Rows are points. Before rounding, the points of a table are all equally far from one centre. They may lie mostly on one side of it. Where is the centre, to within rounding?

Points (9 x 3):
[[ 38   9 -58]
 [ 37  40 -51]
 [ 38  19 -60]
 [ 48   7 -18]
 [  2 -18  10]
 [ 37   9 -60]
 [ 32  51 -11]
 [ 43  34 -44]
 [ 26 -24 -44]]
Centre: [ -1  16 -27]

Points (18 x 11):
[[ -7   6   5 -23 -46 -19  18  -7   4   6 -43]
 [-13   4  19 -40 -38 -17   5   0  -4  19 -27]
 [ 15   1  21 -19 -57   2  -7 -13  -1  10 -23]
 [ 13   6 -24 -16 -41  11   0 -10  17   6 -31]
 [  2   5 -10   6 -49  14  -1 -17   4   9 -22]
 [ 19 -15  -2  -7  -5 -26  29 -22   7   7 -28]
 [-11 -18  -3 -32 -34 -20  16 -16 -13  -3 -23]
 [  8   4 -15 -21 -27 -19   2 -12  12  12 -48]
 [  1   7   8 -41 -32 -34  -4  -8 -15   3   2]
 [  4  14  13 -12 -58 -24   2 -10  -4  17 -19]
 [ 11   3 -10 -34 -31 -29  13 -12 -17   8   0]
 [-12  18   8 -29 -44 -11  14  -1   6  19 -30]
 [  5 -12 -21 -32 -51 -22   0   0  -1   8 -29]
 [ -3  -7 -25 -20 -30 -10 -14 -14   8   6 -38]
 [-18 -25  15 -15 -60  -8  -5  10   0  -4 -33]
 [ -1  20  -5 -12   6 -16   3 -11 -15  20 -15]
 [ 24   5  -8 -21 -22  -3 -13 -13  41  14 -20]
 [-30 -21   1   9 -51 -19 -20  12   3 -14 -10]]
Centre: [  6  -6   6  -5 -20 -11   1  15   9  -3  -9]

Points (30 x 24):
[[  1  10  -4  -7 -31 -27  -1  11  -6   5   4  13 -48 -19  19  -6 -21   8
  -36  26 -14 -23  27  21]
 [  9  -6  19   8 -41 -28  31  -9  10 -13   9  17 -31 -24  40   7   5 -29
  -21  20  -2  23  15  -6]
 [ -2  10  14   5 -30 -32 -18   4   1  -9   8  24 -29  -6  18  -7   1 -17
  -23  24 -25 -11  17  28]
 [ -9  25  12  -2 -23   5 -11  -9  31  19 -18  12 -29 -17  10  -6 -18 -16
   -9  24 -29   9  18   6]
 [ -2 -32  26   9 -21  -7   2  -6 -18 -26  -3   5 -26 -20  26 -25   5  -4
  -33   4   2  44  30  -3]
 [  4  12  29  22 -20 -28  12 -14   5  -2  -5  14  -7  -5   8   8  31   8
  -39  -4  18  15  27  26]
 [ 16  -9   1  -7 -17   1  -3   0  -2  -8  -8  14 -37 -40  45 -12  17   3
    7  18  19  -9  41  10]
 [ 21  -3   9   9 -27 -16  20   5 -19 -12  15  30 -38  -9  19  -5 -25 -18
   -8  23  25  32  16   3]
 [ -3  13  38 -23   4 -13   6 -21  10  12   3  19 -36  -6   9  20 -13 -11
  -21  22  18  -3  28   2]
 [  8  -3  10  18 -16 -29  20 -17  -3  13  15  -2 -38   1  37  12   5 -15
  -14  30  34   8  -1   8]
 [ -7 -17  13  11 -45 -10   1  14  22  10 -16  19 -34 -10  38   0  -7 -22
  -11  23  19  10  25   8]
 [ -8   0   7  14 -32 -29  11 -17 -12  -9  47  29  -6 -13  18  -2  -5   8
  -22   7  -8   3  24   6]
 [-28 -22  -3 -21 -40 -23  24   5 -10  -8 -11  23  -5 -20  24   3  22 -17
  -24  43   2  -2   8   7]
 [ 11  10   4 -16 -33 -38   8  -3   0  -2  10  31 -18 -17  40  17  28  -4
    8  18   7  14  25   6]
 [-25  14   8 -12 -22 -12  45 -10   1   3   3  50 -42   2  14  -2   4  -5
  -26  17  20  -1  15   5]
 [  0  23  20  -1 -16 -32 -16 -10  -1   1 -12  34 -36 -11  23   6 -13   1
  -37  12  21  -9  14 -13]
 [ -6  21  -1  18 -60 -18  19  -8  -2  -6  -5  24 -24 -14  24 -16  -5   3
   -6  41  11  12   4  15]
 [ -5   2  -9  -2 -15 -36  11   0 -19  -3   9 -13 -13 -13  58  -4  15 -24
  -27   3  -7 -16  31  12]
 [ -1 -24  13   5 -28 -25   4 -24  -5  -7 -12   6 -33  10  39   9   4 -16
  -24  43  -4 -19  18  -6]
 [-10 -11  -5   9 -29  -5  -3  18  -2 -19  -9  21 -45 -27  41   2   1  -7
  -21  22  36 -11  24   9]
 [ -5   9   7  -6 -31 -30   3  -1  -8  31 -14  12 -27  -9  28 -10 -21 -35
  -15 -12  25  21   9  -3]
 [ 26  -6  15   9 -36 -29  16   7 -15  -2 -13  34 -33  -5  45  -4 -10 -12
   -9  17   3   0  24  20]
 [-11   2  23  -3 -15 -30  -7   1  37  -3  -6  29 -29  13  24   1   8   3
  -12  23 -13  -8  35   2]
 [-17 -14  10  -7 -29 -40  32 -17   1  -1   6  34 -15 -17  -6 -15  -6   2
  -19  29  -3  11  38  17]
 [-13  16   1  30 -26 -28  -2 -13 -12 -19  -2  11 -31 -16  42 -29   1  -9
   -6   1  33   1  13  -4]
 [  2  -7  11  16 -24 -23   6   2  23 -13   5  11 -34 -15  29   8 -22 -31
  -16  -2  26 -12  -7  20]
 [-21  18  13 -10 -50  -7  11  11   2   8   8   6 -57   0  35 -11  -9  -1
  -17  27  15  -4  11   6]
 [ 13 -16  18  26 -28 -29  19 -29  10 -20   5   8 -25   3  33 -13   3 -20
  -10  34  13   7  19   7]
 [ -1  -3  33  -4 -21 -34  16 -19  -9  -9  -9  26 -42 -26  29 -10  -5 -18
  -30  30  -1  -9  21  14]
 [-27  -7   8  12 -40 -11  -6  -8   0  11  11  20 -58 -20  21 -12   5  -5
  -30  17  13  10  11 -10]]
Centre: [ -4   0  -1  -5 -13  -7  15  -2  -3  -7  -9   1 -17  -6  14  -2  -1   3
 -12   5   1   5  11   1]

Points (30 x 24):
[[  2   5 -10 -23 -44 -35 -13 -14 -18   4   7 -13  30  -8 -21 -16   9 -29
   -3  13  -1 -21   5  -9]
 [ -1  12  -8 -21 -29 -24  18 -12 -23 -15  15 -24  30  -8 -19  -1  27 -35
    5  -5   7 -24  11 -16]
 [ 18  37  -5 -15 -35 -15  20 -23 -30   4  17 -20  16  -3 -21  -7  13 -35
   -4   4   8  -8  19 -28]
 [ -1  20   6 -15 -44 -24   2 -19 -26   8  29 -17  25  -2 -27  14  17 -29
   -8  -5  -5  -8  21  -9]
 [  0  41  14 -23 -41 -33  12  -5  -7  -3  24  -8  19  -4  -6  16   6 -30
    0  -3   6 -16  12  -1]
 [ 21   6   0 -26 -54 -29  -9 -25 -15 -13  26 -12  19 -16 -19   3  14 -23
  -12   1 -12   3  10 -14]
 [  4  10 -16 -32 -47 -31   9   0 -14  -5  21 -14  13 -22  -9   0  20 -34
  -16  21   1  -3  18  -8]
 [  1  35 -11 -22 -42 -21  -7 -23  -5  -7  30 -14   9 -19 -14   0  14 -32
  -10   3  24  -8  15  -5]
 [ -5  22   3 -30 -33 -42  19  -3 -29  -3  31 -22  21   2   1  -8  15 -22
   -7   9  13   2  24 -17]
 [  1   8   9  -4 -32 -23  -7 -16 -41  -9  21 -21  23  -4 -16  -8  42 -30
  -16   2  -9  -1  16  -9]
 [  5  26  -3 -11 -57 -31  -3 -16 -15 -11  26 -14  26 -14 -15  -2   9 -30
  -10  -4  -3  -8   5 -12]
 [ -7  32  -2 -25 -58 -10   0 -27  -9  -9  22 -18  11 -17  -1  -9  -1 -22
  -24 -12   3  -7  11  11]
 [ -2  26   2 -14 -38 -18 -17 -21 -21 -14  16 -36  26 -11  -9 -12  14 -32
  -30   5  12 -12  12  -7]
 [ -8  14 -10 -19 -25 -25   4   5 -14 -11   4 -23  31  -1 -32  -9  18 -39
    7  -9   8  -5   8 -10]
 [-17  23   1  -5 -25 -26  -8 -21 -27 -13  20 -30   2  -5 -20 -12  25 -37
  -21  -6   3  -5  14 -10]
 [  2  29  -2 -37 -48 -20  14 -29 -13   1  26 -18   0   7 -16  -8  26 -44
    1   8   4  -6  -3  -2]
 [ -6  35 -10 -13 -37 -35   8 -23 -14  -8  14  -9  34  -6 -10 -13  20 -29
   -7  11  12   1   3 -22]
 [-14  22 -22 -12 -27 -17  -6 -16 -28 -21  31  -1  14   8 -20   8  26 -29
  -13  15 -18   1  18   9]
 [ -1  12  14 -23 -34 -29  17  -6 -20 -17  38 -30  15  -4 -15 -15  11 -26
  -15  -5   8 -20  14  -6]
 [-15  35   0  -2 -44 -25  -9 -33 -19   4  16 -16  14 -16  -3   6  11 -25
    0   9  12   7  -2 -15]
 [  6  13  -9   0 -53 -23   7 -21 -23  -4  27 -15  16  -8  -5  -7   8 -38
   12   0   5 -15  15  -7]
 [  4  -1  -7  -2 -24 -24  19 -14 -34   0  18 -24  -1 -15 -23   3  30  -6
  -21  18   1 -20  18  -9]
 [  8  52  -4 -18 -46  -9   5  -7 -25  -9   1 -38  23  -5 -20   0  10  -7
   -6   7  10  11  15   0]
 [ -5  29   1 -10 -33 -25  -9  -7 -14 -18  14 -13  12  -7 -28  17  27 -27
   -5  -8   7  17   4 -26]
 [ -3  23  -5 -12 -36 -19  -2 -16  -5 -29  42  -6  24  -7 -16 -16  24 -27
   -5   3  -3  -2  13 -13]
 [  8  32   4 -21 -60 -29  13   0 -12 -10  19  -7  18  -4 -11   3  18 -27
  -13  -6  -9   0 -15 -15]
 [ -7  12   9 -24 -41 -20  17 -13  -8 -23  15 -28  19   1   0   1  44 -19
  -27  -9   1  -9  16  -3]
 [ -2  17   8 -14 -56 -24 -17  -7 -21 -13  33 -11  19   2 -13   9  29 -20
  -20  -5   4  -4 -14  -5]
 [ -2  28 -19 -23 -32 -33   9 -15 -26 -14  26 -36   9 -10 -12  -8  28 -22
   -1  -9  12   7  19   9]
 [  1  20   9 -38 -44 -13 -10 -34 -13  -5   9  -6  20  -9 -22  14  18 -27
  -20  -1   1 -11  22   3]]
Centre: [  7  14  -3 -20 -20  -6   1  -9 -19  -4   9 -11   6   5   0  -2  11 -10
  -7   3   0   0   1  -3]

Points (30 x 24):
[[ 21 -17  17 -12   3 -10  23  17   6   8  13  -9  -1 -11   4  22  -2 -13
  -14 -24  16  20  12  -1]
 [ 27 -28  25  -6   3   7   1   5  11  14 -11  14 -15 -16  14  19 -21  -2
  -21  -8 -11  15  14  20]
 [  3  -6  19 -23   0  15  52  11  -4   0 -12  12 -17 -24  13  -1 -13   6
   -8  -7 -11   4  -4  -5]
 [  4 -38  -3   5 -34  14   0   7  -4  10  -1 -11 -14  25  11  10  -6   5
  -32 -14   0  15  20   5]
 [ 12 -16  13  -9  -8   3   2  11 -13   0   1  17  -7  -7  25  28 -36  17
  -25 -10   8  11   4 -14]
 [ 23 -60  12 -15 -20   6   6  15 -16   6   3  14  -2   8  16   7 -19   9
  -20  10  -3   3  -3  -9]
 [ 18 -32  25 -10 -12  18  -3  -4  -6   4 -14   5 -16 -10  10  25 -22  -3
  -31 -18   9  17  -2 -23]
 [ 18 -19  21 -16 -33  23  33  11   5  19  -2  -5 -31   9  11   8   7   5
  -31  -7  21  20  14  -6]
 [ 10 -13  31  -7  -5   7   6  23  19   8   5   8 -15  -5  10  17 -12 -15
   -9  -9  16  34  23 -29]
 [ 14 -36   9 -10  -2  19  32  12   3   5  11  -5 -15 -13  -1  12 -16  14
  -11 -22  -7  13 -23 -15]
 [ 14 -37  32 -15 -19  -2  13  12  -3  22  13  11  -5  -6   6   4  -4   5
  -31  14   5  21  11 -19]
 [  5 -34   5 -18   7  14  24  12  -4   2   7  12   2   2   9  20 -19  26
  -13  -8 -13  31  -4 -11]
 [ 15 -48  31  -2   5   4   3  27   0  -5   3  11  -2 -23  31  12  -6  12
    1  15  -3  10  -1 -30]
 [ 13 -30  12 -13 -17  14 -12 -13  -1  10 -29  -2 -16  13  12  27 -20  -8
  -12 -11  -7  13   4  -4]
 [ 10 -44  25 -10  -9  14   2  20  -7 -12   9   6  -8   6  18  28 -25   7
  -14  -9   4  14   7 -13]
 [ 18 -44   9 -22  -9  17  18 -17  -1  27  -2   0 -33 -15  14  -6  10  -4
   -9  -3  -1   7  -1 -10]
 [  7 -43   8 -25 -25  21  10 -12  -3  25  -9  21 -17  -2  -3  13  -3  13
   -2 -17 -17  13   8   4]
 [  4 -38  33 -20   0   1  21   6  14  16  -9   7  -8  -2  14  -4 -35  12
  -24  -4 -19  -1   7  -7]
 [ 15 -43  23  -6 -17  -4  10   9  -2   3   4  -4  10 -19  21  16 -16   0
  -31   4  12  12  16 -19]
 [ 21 -16  15 -20   4  -7  23  11 -13  36 -21   2   6   0  23  13   6  -5
  -23 -18   6  15   4 -13]
 [ 27 -40  35 -10 -13   7   5  17  29  -1  -8   0 -51   7 -14   2  -1  12
  -16 -10 -12  21  20 -10]
 [ 17 -40  18 -26   0  -5  -3  36  -7  15 -20   8 -11 -18   9  13 -14  33
  -35 -17   1  30   7 -17]
 [  0 -47  14 -29 -20  34  17   6  -3  20   2  13  -4  -9  17   3 -10   4
  -18 -16  16  21   9 -18]
 [  6 -36   3 -11 -18 -17   4   8  14   9  10  -1  -2 -27  17  -8 -29  -4
  -17 -15  -8   6  18  -5]
 [ 31 -38  24  -2  -4  12  15   8  -5  22  -9   7  -4  16  20  -8 -31  13
   18  -8  17  25  -2   4]
 [  9 -27  20  -7   3   3   7  12  -3  30 -18  13 -25  -6  15  13 -27   7
  -24 -23   5   4  -3   5]
 [ -2 -19   7 -15 -11   5  22  16  -1  20   0 -10 -17   8  32  13  -2  -8
  -24 -10  10   8  15 -31]
 [ 35 -48   2  -1 -14   6  22  32 -20  12  -9   0  -6  -6   2  20   1 -11
  -21  -2  10   5  13 -18]
 [ 10 -25  15  -3 -29  11  16   9 -16  17 -19  -9   0   0  26   7 -24 -12
   -2 -17   1  15   3 -26]
 [ 15 -32  26 -12  -7  10  12  -4  -3  20  -6 -10 -13   0  10  22 -31   7
  -18 -10  23   9  17  -7]]
Centre: [ 21 -15   5  -9  -9  12   0  17  11  -5 -20   5  -2  -2   1 -14   7  21
  -4  -7   8   0  11 -12]

Points (30 x 24):
[[ 18  -9 -44  -3  -7  10   0  -8   3  25 -18  -7  16  19   5  13   5 -12
   12   4   1 -19 -33  -3]
 [ 16 -13 -25 -16   1   4  34   7   2   5  -7  -8  -4   5  17  -1   9 -13
   13  -6 -15 -13 -26   9]
 [ 17 -25 -47 -14  -3  19  22   1 -17  19  -5 -12  -9  24  18   1  -7  -4
  -23  -9   6   1 -11   0]
 [ 19 -25 -43  -2   6 -11  15  10  -9  19   0 -14  -2  10  15  15   8  -8
  -13   7  -2 -11 -24   3]
 [  5 -17 -37  -3   2   2  20 -14   0  16 -28  -5  17   9   8  -5 -21   6
    6  -4 -14  -7  -8  -1]
 [ 16 -21 -42  -2  10  17  11  19   5   7  -7 -10  11   4   4  24   0 -11
   -3  -8 -17   3 -19  -3]
 [  9 -19 -39 -14  11  -2   1  10   2  17  -9  -7  -1  25  10  20   5 -18
  -10  11 -14 -13 -29 -13]
 [  6 -32 -55  -8  -8   4  20   0   3  25  -7 -12  -3   4   4  13  -2   1
    2  -9  -3 -28 -26  -6]
 [ 18 -19 -40 -21 -10 -12  45  16 -16  17  -1   3  -4   4   1  -3  -4  11
   -5   2  -2   3  -3   4]
 [ -4 -13 -53  -7   0   3  13   7 -18  11 -20  -4   0  17  -1  24  -1  -8
   -3  -4 -19  -2  -5  12]
 [ -7 -13 -54  -1  12   0  16   2  -3   1   2 -10  14  22  15  10 -10   2
  -10  -3 -16 -17  -4  16]
 [  4 -20 -60  -4  15  10  14  20   9  14 -15 -11  15  23  -8   7  -4   6
  -22  -8  14   3  -3 -11]
 [ 12 -18 -56 -20  -2  27  15  -5  -3   5   0  -4  -2  21  -1   2   3 -10
   -2  -7   0 -10 -22  17]
 [ 23 -20 -33  -3  18  31  21   7  -9   1 -18   3  -4  17  -1 -11   7 -11
    0  -8 -10   5 -15  -8]
 [  1 -27 -42  -8 -11  17  22  22   6  28 -27 -15   4  15  -4  -8  10  -8
   14 -16  -3 -17 -15 -14]
 [ 11 -12 -47  -7   3   0  22  13  -8  14 -11 -15  11  25  -3  -8   3   2
    5  -5   1  -4 -36   0]
 [ 15 -33 -52  -9   0  10   3   9 -16  13 -11  -6  21   9   1   2  22  -1
   -6 -12  -6  -6 -18  -1]
 [ 24 -24 -55  -8 -10  -5  -2   4   0  20  -4  -4  14  27   2   4   3  -1
   -4 -27  -5 -15 -28   6]
 [ 33  -1 -39   5   9  14  13  12  10   0   1  -5   6  -1  12  -2 -12 -23
    7 -23  -4   8 -26  -8]
 [ 10  -6 -45 -26  -7  19  12 -12  -8  13 -20 -19  -5   4 -11   2   5 -17
   -3 -13  11 -28 -20   5]
 [ 11 -18 -44 -20 -10   1  36   1  -7   7  -6  -7  -8  18  16  10   3   4
  -11  -6  -2 -21 -24  -5]
 [  1 -14 -44 -15  11  13  14  -7  -7   5  -5 -14  -7  27 -13  23   9 -16
   -7 -19  -3  -3 -15  13]
 [ 19 -30 -52  -2  -3   9  27  11   5  29 -34  14   2   7   7   6   8  -7
    9  -6  -1  -2   5 -15]
 [  6 -34 -45  -9   8   3  21  11  10  19 -12 -14   7  21  23   5  -5  -3
   18 -16   1  -6 -17 -15]
 [ 21 -26 -54  -4  -2   7  27  36   2  22 -10   4  12  19  10  -8   9  -3
  -10 -19  -8 -10 -10   6]
 [ 23 -27 -55 -13   2  22   5  16 -21  32  -7  -7  -3  23   5   5  11 -13
    6   4 -18 -18  -4   1]
 [ 23 -28 -44 -17  -1   1  20   6 -30  18 -10  11  -1  19   2   7  21 -12
   -7 -17  -6  -7 -25  -2]
 [ 14  -3 -59   9   4  19  28  25  -8  -2 -10  12  17   5   3 -11   4   9
    9 -17  -2 -10 -19  -8]
 [ 23  -8 -56 -22  14 -11  10   9  -8  34 -17  -4  14  24   9   7 -17  -3
   -5  -8  16  -2 -23 -15]
 [ 24 -27 -56  -9  11  10  15   1 -14   5  -9  -2  14  -5   5  -6   2  -7
  -16 -12   0  -1 -10   4]]
Centre: [  2   4 -27  -8   4   5   3   9  -2  26  12  14  -2   9   1  -1   3  -4
   3 -16   8 -15   7 -12]
